Each row of a before or after table is a point. One or more steps were done to the points. Then noise was added and the rows were shuffled. The steps act on columns, c1 being the first. Name the steps. A step turns or swaps two columns, mirrors them in a line or flattens them onto one, adds a multiple of one to another, or multiplies or shifts one. Angles are multiples of 10 degrees, from the lower column toward the higher: turns from -170 to 170, lines from 10 to 170 but not 90. Use the fewest steps. Two steps may share a column if one is a turn and the other turns, adds or multiplies; they go together, in the order done. Otherwise the lowest column goes first.
In the rows, 128 means zero.

Before:
[[114  85]
 [175 153]
 [104 124]
 [183 131]
 [ 91  56]
 [141  97]
 [152 134]
 [113 101]
 [201 154]
 [125  94]
 [ 95  64]
 [181 140]
 [164  93]]
After:
[[ 83 125]
 [106 152]
 [103 169]
 [120 160]
 [117  77]
 [102  80]
 [ 97 192]
 [ 99  60]
 [ 98 203]
 [117 107]
 [138 145]
 [ 96  81]
 [ 95 137]]
Steps: turn c1 and c2 by -130 degrees

Before:
[[131 107 136]
 [119 155 124]
 [140 134  40]
 [130 181 153]
 [136 118  91]
 [143  72 141]
 [199 175 159]
 [104 148 127]
 [214  99 139]
 [180 182 140]]
After:
[[155 120 116]
 [ 82  81 195]
 [161  85 196]
 [111 136 132]
 [105  99 100]
 [187 126 151]
 [154 141 116]
 [170  82 173]
 [ 77 146 156]
 [108  66  72]]
Steps: turn c1 and c3 by 40 degrees; turn c1 and c2 by -110 degrees

Before:
[[243 106  97 129]
 [113 158 124 142]
 [120 125 101 122]
 [126 101 165 117]
 [130 117 123 112]
 [166 110 108  78]
 [125 159 115 106]
 [117 135  98 120]]
After (8 x 4):
[[127  89 158 105]
 [119 187 109  92]
 [128 106 158 170]
 [129 128 158 129]
 [124  77 116 178]
 [126 144 165 129]
 [136 192 170 180]
 [125  90 219 251]]
Steps: multiply c1 by 0; multiply c2 by 2; multiply c4 by 3; turn c3 and c4 by 150 degrees

Before (12 x 8):
[[127 104 165 249 172 116  62 125]
 [105  58 117 117 107  78 131 139]
 [170 109 104 109 136 107 197 110]
 [116  95 197 118 165 168 175 107]
 [144 165  97  95 156 100 118  86]
 [121 139 111 113 132 176 142 124]
 [119 178 108 140 136 140 149  96]
 [150 149 101 133 135 129 175 104]
 [ 65 163 122  71 133 134 161 188]
 [171  49  78 108 178  89 126 141]
 [142 129 171 101 119 122 117 136]
 [112  77 108 156 125  81 125 122]]
After:
[[150 147  99 132 133 130 174 137]
 [148 139 131 119 141 131 142 154]
 [ 60  97 150 121 171 134 172 138]
 [ 91 104 139 208 171 135  61 153]
 [170  49  78 113 168 136 128 169]
 [157 166 105 106 149 134 116 116]
 [143 110  81 116 132 131 199 139]
 [150  79 141 146 117 124 126 153]
 [ 83 129 119 109 119 126 116 164]
 [147 163 193  88 134 133 162 218]
 [150 175 132 138 138 129 151 127]
 [142  57 148 120  98 122 131 169]]
Steps: mirror c1 and c3 in the line at 130 degrees; multiply c4 by 0.7; flatten c5 and c6 onto the line at 10 degrees; shift c8 by 30

Before (14 x 9):
[[ 83 171 143 158 162  70 137 137 131]
 [123 120  75  77 110 145 117  87 174]
 [197 188 124 187  98 153  92  74 165]
 [167  91  74 149 154  82 139 149 190]
 [144 192 184  82  85  60 123  94 170]
 [161 150  68  98  84  92 172 154 115]
 [192 102  71 171 187 151 137  88 109]
 [115 120  80 114 163 116 124 158  84]
 [159  96  98 162 119 138 159  71  94]
 [100 155 183 107 159 104 125 170 134]
 [ 94 167  95  75 164 114 179  82  94]
 [103 184 103 148 155  63 107 149 125]
 [104 151 151  99 182  51 129 166  93]
 [148 192 164 170 151 132 134 120 140]]
After:
[[148 151 167 158 171 192  93 132 138]
 [139 113 187 106 152 162 120 134 170]
 [121 184  96  99  74 108  67 115 154]
 [154 176 164 186 117  54 151 166  75]
 [104 123  85 162 129  95 106  94  71]
 [124 154 197 170 164 107 122 140 121]
 [134 152  86 113 160 144 127  83 157]
 [179 187 145 149 160 174 102 125 149]
 [154 134  62 148 161 107  78 190 149]
 [120 145  70 170 201  60 121 110  89]
 [169 130 159 101 173 177  78  93 165]
 [175 141 210  81  72 135  78 170  95]
 [ 89 181 127  75 148 164  93  95  80]
 [126 154  80  77  95 127 149 173  87]]
Steps: turn c1 and c6 by -110 degrees; turn c1 and c7 by 130 degrees; turn c2 and c3 by 40 degrees; add 0.3 times c4 to c5; swap c8 and c9

Before:
[[102 126 181 146 101 105 101 167 132 128  60]
 [156 126 176  89 169 172 111 123  60 118 125]
 [111 175  92 136  89 113 193 141  87 107 116]
 [164 129 209 156 139 162 122  66 103  30  99]
 [145 157 116 132 115 147 109  60  84 188 134]
 [157 174 147 125  43  96  75 119 146 149  96]
 [120 155 172 126 111  58 172  72  72 146 196]
 [ 82 166 124 103 120 143  88   7 131 105 147]
 [121 155 189 130 110 165 116 107 130 121 143]
 [163 146 144 123 125  85 193  91 129 150 120]
 [135 237 119 143 128 134  90  64 102 120 165]
 [132 151 186  81 135 184 122 104  74 174  63]]
After (12 x 11):
[[131 181 181 171 139 123 131 155 182  92 149]
 [156  59 173 102 165  79 115  88 122 156 132]
 [110  98 190 145 138 159 136 113 179 115 127]
 [111  89 123 149 115 160 169  45 182 102 116]
 [105 163 186 107 119 168 169 110 124  99 197]
 [128  30 120 164 110 129 131  83 152  72 150]
 [124 105 118 150 131 134 136  79 135 142 189]
 [123 150 210 141 115 137 105  85 153  60  53]
 [156 123 143  80 163  80 105 102 180 123 157]
 [115 132 176 103  84 149 159 124 110 123 119]
 [131 107  94  99 194 124 103 137 138  80 132]
 [151 124 146 203 175  91 175 121 195  90 173]]
Steps: flatten c1 and c6 onto the line at 120 degrees; turn c2 and c11 by 130 degrees; turn c10 and c11 by 60 degrees; turn c5 and c7 by -150 degrees; turn c4 and c7 by -60 degrees; multiply c8 by 0.7; shift c9 by 50

Before, 13 rows:
[[148 120 109 181  47  90 176 113 123 102 174  98]
 [165 168 143 139 105  94 183 100 130  66 148  41]
 [ 78  83 118  93 117 141 165 112  76 158  96 134]
 [137 119 155 229  92  76 122 122 105  87 147  36]
 [ 49 164 158 100  94  93 160 141 100 171 115 179]
 [128 137 100 101 161 155 147 152 128 176 149 139]
 [139 133 132 103 112  96 153 147  54 164  77 184]
 [165 125 158 121 111  98 113  81 137  63 175 113]
 [100 161  58 107 145 178 129 136  97  98 120 154]
 [ 94 155 131  60  59 141 114 141  78 208  85 157]
 [111 144 112 130 139 204 162 142  39 128 183 127]
 [122 157 164 129  91 146 156  91 132 165  79 174]
 [146 155 120 183 102  60 142  47  99 117 167  69]]
After:
[[115  97 161  85 109  74 177 126 211 120 177 115]
 [128 119  90 154 129 160 144 120  98  89 147 138]
 [168  62 102 142  70 137 161 150 129 106  93 158]
 [144 143 180 143 102 180 130 125 103  72 117 156]
 [146 139  82 110 128 175 157 163 164 144  72 104]
 [ 97  94 156  61  99  28 117 113 158 167 151 151]
 [117 128 133 133  42 183 165 113  96 110 186 183]
 [230 143  77 150  92 136 164 124 160 137 114 113]
 [ 75 148 180 114 129  45 183 155 154 161 147 147]
 [161 135  48 181  66 161 115 132 188 108  82 135]
 [111 128 145  61  92  34 144 194 151 120 168 120]
 [ 96 103 180 116 136  94 111 177 153 179 178 105]
 [155 115  92 148  48 145 154 121 134 119  77  68]]
Steps: turn c6 and c12 by -40 degrees; turn c1 and c12 by -150 degrees; shift c2 by -20; turn c3 and c10 by 110 degrees; multiply c4 by 0.7; turn c4 and c8 by -160 degrees; turn c5 and c9 by -80 degrees

Before (13 x 18):
[[101 111  90  89 112  86 159 137 135 179 125  58 130  52 151 132 127 143]
 [137 146 152 155 150  64  74 100 127 101 147 149  69 164  65 148  91  86]
 [141 149 207 132 132  69  98 103 157  97 176 151  63 127 141 126  82  68]
 [ 56  94 136 160  95 146 139 106  83 119 138  92 124  93 164 140 146 146]
 [103 112 124 121  63 123 172 140 145 146 120  82 108  70 110 138 184 103]
 [ 82 113 194  87 144 114 132 130 117  78 101  86 145 120 133 138 145 141]
 [130 111 188 144 142  31  59 137 136 106 188 183  74  99  87 137 126  98]
 [ 90 142 104 102  86  93 171 103  92 152  88 115  90  64 162 120 190 150]
 [ 78 132  87 153  93 112 137 110 125 100  82  81 141  50 190 177 191 124]
 [ 62 126 140 143  67  75 111 128 144  93 109 105 123 117 141 105 128 140]
 [112 185 181 163 176  63 107 138 154 114 195 152  97 126  85 100 118  93]
 [107 133 179 166  86  82 120 111  89 139  93  70 148  99 155 142 161 128]
 [100 105 166 116 148 134  74 127 142 136 107 110 130 111 134  72 139  95]]
After:
[[ 78 133  98 152  76 111  95 105  93  46  84  80 141 242 192 176 192 123]
 [101 114 119 122  21 127  66 143 127 156 121  80 113 193 108 137 184 101]
 [142 146 212 133 132  68 158 103 167 126 177 151  56 147 142 127  82  66]
 [105 132 173 165  61  84 125 110  74 185  92  71 145 176 159 143 160 128]
 [102 102 163 115 159 133 175 125 123 172 107 109 129 182 130  75 141  91]
 [ 61 127 150 142  31  75 145 127  96  68 111 104 121 154 141 106 131 139]
 [112 187 181 162 206  66 147 141 143 140 198 152  99 140  87 103 117  94]
 [ 82 117 209  90 155 114 119 130  85  79 102  84 145 139 129 140 146 139]
 [138 147 163 156 165  65 192 100 134  95 149 149  70 101  63 149  88  83]
 [ 55  94 138 160  74 146 107 109  31 116 139  88 126 176 165 141 147 144]
 [ 99 112  76  90 104  84  70 135 117 198 123  56 129 227 152 138 128 143]
 [129 110 193 146 149  31 181 138 139 129 188 184  74 211  86 135 125  98]
 [ 92 140  97 100  61  91  67 104  66 161  86 117  87 200 161 124 194 152]]
Steps: add 0.7 times c1 to c9; turn c3 and c10 by 20 degrees; multiply c10 by 2; multiply c5 by 1.6; turn c7 and c14 by -160 degrees; multiply c14 by 1.6
